Rows are points. The window is the flat piece filled in between its corners: a triangle in 3 columns, a solid with four corners in 4, and so on. A path goes straight from each point to the next, and from the last back to the first. After which points does the path pass through the window?

Window (3 x 3):
[[ 16   7   2]
 [-49  -4 -11]
 [ 38  -4 -17]]
Path:
(1): [ 32 -32   3]
(2): [ 56  30 -11]
(3): [ 42  31 -17]
(4): [ 7 -5  5]
(5): [-38 -34   0]
(6): [-15  32 -16]
(7): [ -5  24 -34]
(8): [ 34 -12  35]
(9): [ 21 -24  -5]
(10): [ 46  24 -30]
(11): [-66  13 -33]
(12): [-34 -28   9]
(13): [ 35 -22  -8]
(14): [ 15   6 -25]
(15): [ 38  21 -14]
(16): [ 24 -25 -17]
Through the window after points: 3, 5, 7, 9, 15

Window (4 x 4):
[[ 15 -17 -26  22]
 [ -6 -27 -36 -20]
 [-25  30  25   0]
 [ 58  20  54   2]]
Path:
(1): [-27  -9   2   9]
(2): [ -8 -43   1  19]
(3): [ -2   4 -60 -11]
(4): [ 26  17 -42 -37]
(5): [-10 -38 -16   6]
(6): [  0 -30 -19   0]
(7): [ 17   9 -44   3]
(8): [27 65  9  5]
(9): [-47 -14  35 -16]
(10): [ 11 -32  -6  -2]
(11): [-10  -7 -47 -23]
(12): [ -6  32 -45 -21]
Through the window after points: 4, 6, 10

Window (8 x 8):
[[-10  11 -54  -6 -35   8  13  69]
 [ 13   0   9 -46  14  36 -29 -17]
 [  5 -23  39   3  19  30  12  -5]
 [ -7  39   8  -7  22  37 -21 -67]
 [ 12  15 -82 -22  12  -5  33  40]
 [ 65  44  23  -2   3 -28 -12 -34]
 [ 33  -2  12  26  29 -18 -40  14]
 [-21 -49 -60  -8 -29 -31  15  53]]
Path:
(1): [  5   2   0 -45  -8  -7  -8  20]
(2): [  1 -18 -33  -6   2  25  -8   7]
(3): [ 38  16 -15  10  12  20  -8 -14]
(4): [-23  53  32 -67   5  -1 -10  -4]
(5): [-17   3   1  -4  11  -2  14   8]
(6): [ 31 -28 -22  -5  -6  19 -18  -5]
(7): [ 15  -4 -64  41 -14  19  32 -13]
(8): [ -6  11  -2 -29  12 -21 -18  14]
Through the window after points: 1, 5

Window (9 x 9):
[[-54  34  61 -29 -28  17  18 -30 -44]
 [ 19 -51 -24  -2 -19  -3 -25   6  -1]
 [ 25 -27  -3  -9 -26   5  37  13  11]
 [-34   7  33  40  83  13  21  14  44]
 [ -9  -8 -47  21   6 -28  18 -12 -10]
 [-37  22 -45   6 -58  51 -45  -3 -15]
 [ 39 -23  -7  14 -41 -14 -27  28  35]
 [ -8 -22  -7 -16   6 -16  18  23  53]
 [ 39  -5   2 -11   3  -9  -5 -60 -13]]
Path:
(1): [  8 -17 -15  23 -26  -8  -4 -24  21]
(2): [ 27 -66   3  30 -42  -5 -10  16  25]
(3): [  9  37 -32 -34   0  -7 -32   6  -1]
(4): [-25  46   3 -28  12  30 -12  10 -43]
(5): [-43  12  54 -16 -34   5  23 -34 -24]
(6): [-12 -11  24   8   1   0  19  -8  31]
(7): [ 11  -5 -49 -36   9   6  15  51 -22]
(8): [  9  10 -10 -12  32  19 -10   8 -12]
(9): [-24 -30  21  34 -28 -16  16   2  45]
(10): [-10 -19   1  34 -11  -3  -7  -2  26]
(11): [ 42  11 -17 -25   7  -4  -6  41  14]
(12): [ 50 -10  12 -33 -16   1 -41  69   7]
Through the window after points: 2, 4, 6, 8, 10, 12

Window (11 x 11):
[[ 25  -1 -21   1  15 -44 -21  43  54  58  -5]
 [ -5  20  12  54 -25 -11  41 -39 -15 -10   2]
 [  1  -9   6  26  -7  10 -19  -4  41  31  29]
 [ 44  12  37  50 -34  15  62 -18  16   7 -19]
 [ 43 -27 -31  22 -19  28  12  -4 -35 -64  47]
 [ 21  20  13  31 -23   8  65 -38 -11  36  31]
 [ 29 -19  15 -13  44  -2 -53  30 -14  20   4]
 [  5 -65  -3 -15   4  30  21   8 -42 -47   8]
 [ 10  -2  -4  43 -32  47  32 -46 -53  30 -31]
 [ 16  17 -15 -34   4   7 -20  32  31 -17  22]
 [ 49   4   3  -6  16 -25  12 -31  63  21 -16]]
Path:
(1): [ 41  -9  11 -31 -35 -14   6   2  11  21  27]
(2): [ 18 -14   3 -13 -35 -14  25 -28 -19  10   0]
(3): [  9   4  -7  71  16  63  21   3  16 -11  16]
(4): [  7  10 -46  52   9  -3  65   0  34   2  21]
(5): [ 28   2  32  14 -30   1  10 -30   7  13  -5]
(6): [ 48   5   5   0 -44 -14  31 -21  17   4   1]
(7): [15 -4 -6 20 32  1  5  5 10 15  1]
(8): [ 23  10 -11  19  11   1  21   4  22  14  12]
(9): [ 26 -14  28  -1 -43 -38   7 -33   9  62  -5]
(10): [ 59   2   9 -13 -44  -4 -38 -41 -56  -5  -2]
(11): [-12 -15  -9  45  15  37  69 -11  22  27 -18]
(12): [ 25   6 -19  15   4  29  46 -18   6   4  19]
(13): [ 20   3  51  32 -48 -41  11 -25 -34  23  -7]
(14): [ 33 -26  18 -17 -35  -6 -17  -4  12  25   0]
(15): [21  7 -4 24 21 11 11 -1 22 15 11]
(16): [ -4 -10  -9  47  62  13 -14  14  11 -18   0]
Through the window after points: 8, 10

Window (14 x 14):
[[  25   19   -9  -15  -34   -5   36   10   -6   17   -3    0   16  -31]
 [   0   -4  -12   10  -17    7   16  -13  -24  -18   16   63  -20  -20]
 [ -23  -24   -5    2   -1  -19  -31   28  -18   34   23    2  -13    3]
 [   8  -11    4    3  -25  -17  -20  -15   13   -1    6   11   28  -39]
 [  -4  -33  -10   25  -24    0   32  -13   19   -4   -1   36    6   22]
 [   7  -21  -10    1  -41    6    0   -7  -28  -24  -24   10    2   -1]
 [ -16   15   16  -20  -21  -18   -4  -43   -9   43    0  -22  -26  -15]
 [ -75   36   21   46    5  -10   -3   13  -16   19   23 -121    8  -95]
 [   1    1  -64  -16   -7   14    6  -27   31  -38   -8    5   -4   -5]
 [  30  -13    3    9   15  -34   -2   -5  -21  -16   10   23  -10   18]
 [ -18   38    6   51  -55  -24    3   38   11  -42    7   13   -3  -27]
 [  27   10  -28   43  -18   20  -14   -7   17    7  -29   28   13    2]
 [ -12  -19   39   -6   36   31  -43   31   -7  -13   33   19   20   54]
 [ -39   11   27   -3   24  -15   -4   37  -11  -11  -28    8   28  -19]]
Path:
(1): [  5  13  26 -17 -20  23 -21   2  22 -11 -34  -6 -30 -16]
(2): [  2  -2  19  13  -5  19  -3  24   8  -6  -6   0  -3 -24]
(3): [-36  20 -27  -1  -6 -51 -14 -22 -41  -8   6   8  21  -6]
(4): [-20  31 -17  -8 -32 -28  30 -11 -13  -4  10   7  69 -12]
(5): [ 25 -27   5  13  -2  14  -3  15  10   4 -10  12 -53  -9]
(6): [ 18 -12  22  25  12 -24  -4  18   1 -10 -17  21 -17 -30]
(7): [-33  11  -2   2 -31   7  -1   0 -22   4  12   5  17   3]
(8): [-13  -4 -17  17  -3 -16   0  -3  -8   5  15  -7  27  -7]
Through the window after points: 4
